Each row of a before or after table is a point. The points were changed in one or more steps. Then noise was added and the rows were shuffled. The steps act on how far a point lies along the listed directions, d1 being the first. Write out the steps. A step turns or swaps two directions, mirrors them in a line or flattens them onto one, adds a multiple of one to another, or multiplies one. Angles are multiples of 10 degrees, from the lower direction toward the higher: turns from -170 to 170, lines from 10 to 170 but not 90. Use the fewest steps. Two steps may share a direction if one is a turn and the other turns, adds or multiplies; they go together, in the order done. Otherwise the lowest direction goes first.

Directions:
(1): [.27,-.15,.35]
(2): [-.03,.42,.20]
Before:
[[.06,-.24,-.16],
[.18,-.26,.10],
[-.06,-.15,.01],
[-.11,.07,-.09],
[-.17,.02,-.14],
[-.03,.93,.28],
[-.30,.30,-.15],
[-.07,.30,-.11],
[-.04,.94,.08],
[.01,-.04,-.07],
[.09,-.20,.07],
[.02,-.03,.07],
[.07,.23,.00]]
After:
[[.65,-.59,.45],
[.22,-.08,.06],
[-.10,.24,-.18],
[.04,.06,.15],
[.71,-.42,.48],
[-.17,.03,-.02],
[.00,.09,-.01],
[-.03,.12,.17],
[-.15,.01,-.29],
[-.17,.00,-.16],
[-.05,-.05,-.06],
[.24,.00,.21],
[.15,.06,.41]]
Steps: turn d1 and d2 by -120 degrees

Directions:
(1): [.19,.38,.19,-.39,-.24,.06]
(2): [.29,.11,.11,.14,.37,.41]
Before:
[[.29,.15,.05,.07,.37,.41],
[-.08,-.05,-.22,-.10,-.30,-.31],
[-.20,-.47,-.17,.22,.22,-.37],
[-.17,.07,.10,.02,.11,-.01],
[.50,.08,.24,.16,.49,.62],
[.39,.23,.40,.01,.30,.22],
[-.14,.03,-.08,-.04,-.39,-.33],
[-.21,-.58,-.23,.48,-.10,-.27],
[-.08,.09,.05,-.15,.03,.15],
[.43,.15,.17,-.09,.59,.55],
[-.01,.02,.03,-.27,-.11,-.30],
[-.14,.08,.06,-.18,-.45,-.07]]
After:
[[-.22,-.03,-.03,-.07,-.04,-.02],
[-.11,.02,.17,-.27,-.38,-.50],
[-.14,.13,.08,-.02,.07,.05],
[-.13,.13,.01,-.71,-.48,-.38],
[.07,-.16,-.07,.50,.23,.10],
[.58,.19,.20,.16,.20,.54],
[-.17,-.29,-.11,.34,.08,.10],
[.15,-.10,-.19,.30,.29,.11],
[-.07,.20,.00,-.37,-.34,-.24],
[.00,-.23,-.08,.19,.35,-.15],
[-.03,.22,.18,-.65,-.66,-.37],
[.41,.17,.24,-.05,.42,.29]]
Steps: turn d1 and d2 by -130 degrees

Directions:
(1): [-.16,.00,-.61,-.03,.06,.26,-.32,.05]
(2): [.42,-.10,-.19,-.36,-.12,.17,.35,.25]
(3): [.10,-.27,-.19,.22,.55,-.26,.19,.09]
(4): [-.40,.35,-.16,.07,-.07,-.10,.45,.21]
(5): [-.24,-.07,-.04,-.58,.14,-.28,.01,-.27]
(6): [-.32,-.58,.04,.04,-.28,-.02,.03,.22]
Before:
[[.28,-.67,.42,-.40,.17,-.39,-.19,-.25],
[.16,-.16,.01,-.66,-.30,.10,-.52,-.46],
[.21,-.07,-.01,-.09,.23,-.09,.19,-.01],
[.49,.09,.16,.51,-.02,.17,.30,.34],
[-.21,.22,.47,-.13,-.05,-.35,.04,-.08],
[-.26,.05,.01,.14,.37,-.03,-.18,.04],
[-.19,-.50,-.18,-.24,-.11,-.27,.23,-.02],
[.13,.10,.11,-.06,.07,-.03,.22,.11],
[.14,-.59,.00,-.10,-.17,.30,-.22,.09],
[.09,.06,.35,.61,.25,.02,-.34,-.02]]
After:
[[.04,.13,.37,.44,.24,-.23,.41,.24],
[-.33,.78,-.14,-.26,-.44,.10,.00,-.22],
[.27,.04,-.20,-.37,.12,-.10,-.20,-.43],
[.15,-.06,.43,-.34,-.30,-.12,.13,.12],
[.06,-.18,-.09,-.12,.00,.08,.10,.18],
[-.04,-.12,-.21,-.21,.14,-.05,.20,.05],
[.36,-.27,-.26,.39,.17,.13,.31,.45],
[.16,.55,-.24,.04,.27,.23,-.08,-.13],
[.17,.63,-.10,-.65,.18,-.26,.42,-.15],
[-.22,-.07,.33,.04,.28,-.16,-.03,.01]]
Steps: turn d1 and d2 by -60 degrees; turn d3 and d5 by 30 degrees; turn d4 and d6 by 140 degrees

Directions:
(1): [-.05,-.23,-.28,.09,-.25,.16,-.12,.22,.22,.64,.17]
(2): [-.32,-.27,-.03,.32,.27,-.15,-.17,-.13,-.09,.16,-.58]
Before:
[[-.12,-.11,-.34,.18,-.02,.02,-.17,.15,.15,.49,.07],
[.23,.00,-.15,-.06,-.20,.37,-.08,.25,.28,.31,.41],
[-.05,-.30,-.29,.04,-.25,.14,-.07,.33,.28,.63,.40],
[.33,.33,.01,-.60,-.29,.04,.18,.36,.13,-.41,.80],
[.36,.12,-.14,-.16,-.57,.10,.20,.41,.44,.26,.61],
[-.31,-.25,-.18,.23,-.09,.05,-.01,.12,.00,.35,-.25],
[-.34,-.23,-.15,.29,.25,.02,-.15,-.14,-.20,.01,-.67],
[-.08,-.47,-.02,.27,.00,-.06,-.23,.26,.08,.14,-.18],
[.43,.31,.21,-.23,-.12,-.04,.22,.02,.09,-.39,.40],
[.09,.00,.12,.09,.14,-.08,.11,-.17,-.08,-.27,-.12],
[.02,-.09,-.02,-.23,-.21,.10,.05,.07,.18,.02,.26],
[.27,.22,.00,-.41,-.37,.35,.12,.32,.13,-.23,.75]]
After:
[[-.34,-.02,.20,.01,.57,-.43,-.08,-.12,-.28,-.75,-.62],
[.18,.35,-.08,-.15,-.06,.05,.05,.02,.06,-.27,.49],
[-.07,-.20,-.09,.23,-.02,.04,.06,-.06,.08,.16,-.10],
[-.23,.08,.28,.03,.43,-.10,-.02,-.16,-.34,-.81,-.45],
[.16,.36,.40,-.02,.11,-.35,.27,-.15,-.10,-.91,-.26],
[.22,-.13,.04,-.07,-.21,.05,-.02,.30,.07,-.09,.42],
[-.11,-.11,.26,.31,.29,-.29,-.03,-.18,-.07,-.21,-.57],
[.13,.12,-.03,-.18,-.28,.13,.22,.20,.01,-.10,.42],
[.05,-.08,-.31,-.11,-.35,.38,-.03,.25,.15,.47,.38],
[.28,.32,.22,-.35,.01,-.02,.23,.02,-.04,-.66,.49],
[-.09,-.05,.14,-.19,.01,-.05,.06,-.12,.03,-.36,-.12],
[.19,.28,.30,-.11,.25,.11,.05,-.11,-.12,-.62,.04]]
Steps: turn d1 and d2 by -120 degrees

Directions:
(1): [.37,-.22,-.31,.15,.26,.15,-.19,.04,.43,.40,.02,-.30]
(2): [-.02,-.15,.56,.24,.00,-.38,-.09,-.49,.11,.22,-.05,-.13]
(3): [-.21,-.29,-.16,.17,.00,.21,.08,-.09,-.44,.52,-.27,.29]
(4): [.10,.19,.11,.19,.18,.21,.14,-.09,.43,-.17,-.49,.46]
Before:
[[.16,.07,-.28,-.17,-.08,.09,-.11,.23,.24,-.29,.27,-.21],
[.42,.06,.25,.45,.38,-.01,-.11,-.27,.86,.16,-.26,-.24],
[-.07,-.03,-.26,-.21,-.07,.08,.13,.32,-.30,-.27,.24,-.02],
[.28,.13,.17,.27,.20,.06,-.10,-.12,.70,.06,-.22,-.02],
[.14,.20,.05,.00,.19,-.08,-.12,-.06,.23,-.05,-.04,-.19],
[-.29,-.03,-.05,.08,-.02,.26,.09,.21,-.30,.02,-.30,.36],
[.08,-.05,.12,-.06,-.07,-.04,.02,-.10,.20,-.24,.05,-.10],
[.18,-.21,.28,.30,.36,-.15,.01,-.23,.52,.33,.06,-.32],
[-.08,.18,.10,-.11,-.06,-.17,-.04,.31,-.17,-.55,.14,-.07],
[.00,.01,-.21,-.26,-.10,.06,.03,.34,-.14,-.27,.20,.03]]
After:
[[.21,-.11,.20,.25,.07,-.08,-.13,-.31,.54,.07,-.11,-.08],
[.24,-.50,-.56,.33,.50,.42,.01,.15,.29,.88,-.08,-.21],
[-.29,.14,.65,.15,-.10,-.34,.08,-.14,-.26,-.45,-.25,.32],
[.11,.03,-.10,.15,.27,.12,-.08,-.10,.14,.31,-.27,.00],
[-.22,.28,.10,-.24,-.17,-.03,.03,.39,-.18,-.61,.18,.01],
[-.05,.06,.48,-.03,-.08,-.36,.11,-.16,.04,-.42,.15,-.05],
[.01,.07,.43,-.03,-.09,-.30,.01,-.14,.15,-.33,.04,.06],
[.33,-.11,-.52,.30,.34,.54,-.10,.18,.49,.54,-.34,.09],
[-.03,-.17,.07,.07,-.03,.11,.08,-.19,.03,.01,-.19,.15],
[.50,-.31,-.81,.49,.58,.73,-.10,.20,.55,.88,-.43,-.08]]
Steps: multiply d1 by 2; turn d2 and d3 by 110 degrees; turn d2 and d4 by 50 degrees

Directions:
(1): [-.38,.56,.27,-.31,-.09,-.21,.30,.00,.14,-.11,-.13,-.25,-.04,.35]
(2): [.16,-.19,-.11,.11,-.30,-.35,.34,.22,.49,.19,-.37,-.15,.01,-.30]
Before:
[[.11,-.15,-.09,.09,.08,.18,-.18,-.03,-.15,-.03,.13,.16,.07,.00],
[.06,-.04,-.04,.04,-.04,-.04,.01,-.01,-.01,-.01,.01,.00,.00,-.03],
[-.01,.00,.02,.02,-.04,-.08,.00,.01,.06,.04,-.05,-.06,.06,.03],
[-.13,.11,.00,-.04,.03,.03,-.03,-.06,-.11,-.09,.01,.01,.03,.10],
[-.02,.02,-.01,.02,.18,.24,-.27,-.15,-.33,-.08,.29,.07,.02,.13],
[-.06,.03,.06,-.01,-.01,-.07,.06,.04,.00,-.02,.04,-.03,.03,-.02],
[.01,-.01,-.04,.05,.09,.22,-.25,-.04,-.18,-.03,.15,.11,-.06,-.06],
[.01,-.14,-.04,.03,.12,.12,-.09,-.07,-.13,.02,.09,.11,.07,.01],
[.08,-.11,-.09,.02,-.07,-.03,.05,.02,.04,.03,-.02,.05,.03,-.02],
[-.03,-.04,.02,-.07,.15,.21,-.18,-.11,-.31,-.07,.16,.08,-.01,.13],
[-.19,.14,.09,-.13,.15,.22,-.18,-.12,-.32,-.13,.20,.12,-.04,.22]]
After:
[[.07,-.11,-.07,.07,.24,.38,-.38,-.14,-.40,-.11,.32,.26,.07,.12],
[-.21,.21,.11,-.10,.55,.68,-.69,-.42,-.93,-.31,.74,.26,.01,.47],
[.02,-.02,.01,.04,-.10,-.15,.07,.05,.15,.08,-.13,-.10,.06,-.02],
[-.07,.07,.02,.00,.30,.48,-.49,-.19,-.52,-.15,.40,.23,-.06,.12],
[.14,-.18,-.13,.05,-.15,-.11,.12,.07,.17,.08,-.11,.02,.04,-.12],
[-.41,.40,.24,-.29,.53,.66,-.60,-.40,-.94,-.38,.67,.31,-.06,.61],
[.08,-.07,-.06,.06,-.07,-.07,.04,.02,.04,.01,-.02,-.02,.00,-.07],
[-.18,.12,.12,-.18,.45,.56,-.52,-.33,-.80,-.26,.53,.24,-.02,.41],
[-.03,-.10,-.02,.01,.25,.27,-.25,-.16,-.34,-.06,.25,.19,.07,.11],
[-.21,.21,.05,-.10,.14,.16,-.14,-.15,-.29,-.17,.15,.07,.03,.23],
[-.05,.03,.07,-.02,-.02,-.09,.08,.05,.03,-.01,.02,-.04,.03,-.03]]
Steps: multiply d1 by 1.3; multiply d2 by 3
